Each row of a before or after table is a point. The points were changed in one or more steps. Then noise was added and the rows were shuffled. The steps act on columns, c1 being the first. Write out the steps. A step turns or swaps two columns, mirrors them in a line or flattens them onto one, adds a multiple of one to another, or multiplies or shifts one. Angles are multiples of 10 degrees, from the lower column toward the higher: turns from -170 to 170, lines from 10 to 170 but not 90. Use the fewest steps. Two steps may share a column if one is a turn and the other turns, adds or multiplies; they go together, in the order done. Otherwise the lowest column goes first.
(in the rows, 128 means zero)

Before (13 x 3):
[[142,124,135],
[93,107,112],
[133,123,162],
[102,99,119],
[168,133,175],
[135,112,126],
[127,96,129],
[148,126,153],
[77,117,117],
[191,169,158],
[108,109,140],
[148,140,106],
[127,126,164]]
After (13 x 3):
[[161,148,176],
[94,107,188],
[115,102,138],
[71,79,116],
[81,90,145],
[103,101,183],
[61,85,105],
[47,96,115],
[118,121,89],
[116,105,168],
[98,78,132],
[133,110,203],
[105,96,122]]
Steps: shift c1 by -30; shift c2 by -20; multiply c3 by 1.6

Before (10 x 4):
[[136,131,127,155],
[135,172,157,115],
[139,141,82,49],
[112,80,130,143],
[128,104,128,124],
[114,130,133,109],
[135,191,128,127],
[158,142,139,125],
[133,143,60,96],
[111,142,178,130]]
After (10 x 4):
[[126,108,159,85],
[104,153,131,172],
[123,96,58,120],
[125,116,129,66],
[125,155,126,119],
[100,128,181,113],
[120,125,127,151],
[102,108,131,128],
[147,121,138,114],
[128,44,82,128]]
Steps: shift c1 by -10; turn c2 and c4 by -100 degrees

Before (8 x 8):
[[166,112,181,153,99,155,115,145],
[110,140,141,87,164,112,102,160],
[147,148,150,91,170,175,133,111],
[149,123,170,145,111,95,147,134],
[118,116,145,124,169,145,127,115],
[121,154,141,133,137,169,159,138],
[147,133,113,110,163,125,101,135],
[147,153,194,181,85,132,119,128]]
After (8 x 8):
[[112,166,165,154,73,126,135,180],
[133,149,128,112,164,126,120,153],
[148,147,155,89,150,126,153,75],
[119,118,165,126,149,129,146,88],
[151,146,174,181,56,131,139,129],
[142,107,140,84,148,128,121,224],
[155,119,145,132,127,128,181,158],
[124,150,158,144,87,126,169,143]]
Steps: swap c1 and c2; turn c3 and c5 by -40 degrees; add 0.5 times c4 to c3; multiply c6 by 0; shift c7 by 20; multiply c8 by 3

Before (9 x 11):
[[137,153,101,135,113,96,120,134,100,139,131],
[131,123,134,130,122,99,122,143,119,127,165],
[132,122,129,137,100,113,123,148,128,103,112],
[139,111,119,126,88,157,129,157,129,137,129],
[108,122,129,149,119,204,134,139,94,118,146],
[135,104,99,142,126,121,138,138,134,124,158],
[126,112,125,126,119,95,134,134,126,138,107],
[112,133,94,143,124,86,165,161,95,138,123],
[137,116,132,162,109,102,149,139,117,140,113]]
After (9 x 11):
[[123,123,134,131,124,180,131,142,137,127,159],
[115,151,102,135,113,148,130,135,155,139,176],
[122,123,130,137,143,120,131,149,151,104,158],
[161,133,94,144,102,146,105,160,147,139,193],
[133,112,125,123,132,126,124,134,137,138,184],
[131,117,132,163,129,128,105,139,149,140,172],
[119,110,120,126,149,114,123,158,162,138,84],
[128,103,100,144,134,161,116,137,126,124,128],
[149,122,129,150,103,103,132,138,153,117,8]]
Steps: turn c1 and c7 by -150 degrees; turn c5 and c9 by -120 degrees; multiply c6 by 1.6; turn c6 and c11 by -110 degrees

Before (10 x 14):
[[166,147,128,98,93,167,79,77,145,91,151,105,96,152],
[172,173,159,105,101,187,75,120,135,77,120,112,119,155],
[159,93,138,130,139,169,115,134,63,113,138,113,97,149],
[126,97,137,163,143,135,82,116,96,141,147,111,122,189],
[104,117,109,132,124,98,119,100,114,113,102,172,172,88],
[116,105,133,120,153,115,139,115,129,99,99,117,143,113],
[146,91,177,140,98,135,105,97,80,141,135,106,107,191],
[140,131,170,138,137,153,119,118,98,136,171,117,108,154],
[89,134,106,96,146,111,148,128,94,85,103,155,138,127],
[124,126,100,96,151,136,150,111,123,125,100,158,175,127]]
After (10 x 14):
[[141,146,117,75,102,99,116,115,179,101,76,107,194,154],
[115,174,129,101,125,75,99,135,175,75,89,112,171,155],
[142,138,129,105,130,139,110,148,92,80,162,152,106,128],
[124,115,121,112,116,141,114,109,123,101,161,175,43,84],
[117,89,127,117,129,135,75,96,116,142,112,102,159,192],
[108,118,130,90,127,107,138,137,106,114,143,164,66,127],
[117,108,143,115,150,137,141,123,125,86,146,113,100,115],
[142,98,132,141,142,126,76,96,143,147,125,106,144,181],
[120,88,135,137,141,98,67,128,97,121,93,115,194,148],
[149,131,137,133,152,112,102,114,112,152,100,114,171,151]]
Steps: turn c10 and c11 by -20 degrees; turn c1 and c11 by -120 degrees; flatten c3 and c5 onto the line at 60 degrees; turn c4 and c8 by -40 degrees; turn c6 and c13 by 160 degrees; multiply c13 by 1.6; turn c7 and c9 by -50 degrees

Before (10 x 18):
[[116,184,118,126,150,105,171,151,139,194,140,128,106,117,136,79,142,66],
[139,86,73,100,152,111,86,124,98,108,113,107,147,169,110,150,135,118],
[164,129,119,153,145,123,136,154,102,136,151,121,85,123,95,106,119,126],
[122,146,134,81,141,113,160,122,139,160,147,155,107,135,152,69,172,92],
[173,134,102,126,131,155,98,145,104,107,115,72,93,112,106,114,78,114],
[145,122,118,148,113,124,100,144,121,98,130,70,112,156,110,139,129,146],
[138,162,117,110,139,110,148,103,154,183,157,159,142,127,143,87,126,92],
[139,121,88,78,164,73,169,71,121,160,86,144,141,162,157,119,149,129],
[140,93,139,87,173,88,116,130,114,124,84,132,167,187,138,143,136,139],
[171,99,102,95,116,91,123,111,87,128,83,124,173,165,134,133,154,120]]
After (10 x 18):
[[116,71,128,122,121,64,170,147,121,191,141,129,108,109,157,168,113,104],
[174,121,137,114,125,114,99,142,132,107,116,74,96,97,154,135,184,161],
[134,94,135,113,123,89,152,103,104,184,159,164,152,121,145,149,119,110],
[141,131,179,87,95,127,169,70,139,158,83,144,155,132,110,189,111,72],
[144,137,154,137,143,142,102,139,132,99,130,71,102,140,132,103,129,122],
[167,161,170,114,134,120,122,109,175,132,83,123,182,140,120,160,115,88],
[139,167,193,110,98,119,86,125,155,111,108,107,155,130,122,113,134,111],
[140,151,158,104,79,144,116,131,145,127,85,133,179,178,111,154,122,90],
[123,107,125,78,119,93,158,121,132,158,149,157,123,138,150,170,84,111],
[161,123,134,137,110,127,136,159,150,134,154,119,75,115,166,107,144,119]]
Steps: turn c2 and c5 by 170 degrees; mirror c3 and c14 in the line at 70 degrees; turn c4 and c13 by -20 degrees; swap c6 and c18; turn c9 and c17 by -160 degrees; turn c15 and c16 by 140 degrees; add -0.7 times c11 to c16
